Each point is reached from the start by the listed moves, each made 0, 1 or 2 times, or once backwards (-1), plus a little noise. Is the number of moves made odd or even? Then give how often each move was made.

Moves:
(1): |  27 | -23 |
(2): | 22 | 28 |
Start: | -4 | 13 |
Points:
|  27 | -60 | -> odd (2, -1)
| -4 | 11 | -> even (0, 0)
| -53 |   7 | -> even (-1, -1)

Moves:
(1): |  11 |   5 |   0 |   0 |   0 |   0 |   3 |  13 | -11 |
(2): |  -2 |  14 |   8 |   1 |   9 |   1 | -15 |   8 |  -3 |
(3): |  5 | -5 |  9 |  8 |  4 | -1 | -5 | -2 | -7 |
(4): |  12 |   6 |  -7 |  13 |   0 |   2 |  -3 | -10 |   6 |
(5): |  7 | -2 | -5 | -6 | 14 | -5 | -3 |  0 |  6 |
(6): | -3 |  7 | -1 | -3 |  4 |  8 |  5 | -4 | -7 |
(7): | -3 |  3 |  6 | -1 |  1 | -7 |  4 | -3 | -1 |
(8): | -6 | -1 | -3 | 10 |  7 |  4 |  8 | 10 |  6 |
(9): |  4 |  4 |  7 | -6 | -1 |  6 |  1 |  4 | 10 |
Start: |  1 | -3 | -4 | -6 |  4 |  3 |  5 |  0 |  1 |
Points:
| -3 | 17 |  7 |  5 |  6 | 34 | 33 | 37 |  8 | -> odd (1, 0, 0, 0, -1, 1, 0, 2, 2)
|  29 |  31 |   0 |   0 | -19 |   1 |   9 | -17 |   6 | -> odd (1, 0, -1, 2, -1, 0, 2, -1, 1)
|  19 |  16 |   2 |  24 |  60 | -20 | -33 |  11 |   8 | -> even (0, 2, 1, 1, 2, -1, 1, 1, -1)
| -33 |  11 |  -4 | -26 |  51 | -13 |   9 |   3 |   7 | -> odd (-1, 1, -1, -1, 2, 1, 2, 1, -1)
|  11 |  13 |  25 | -38 |   6 |  23 |   8 |  11 | -22 | -> even (1, 0, 1, -1, 0, 2, 0, -1, 2)
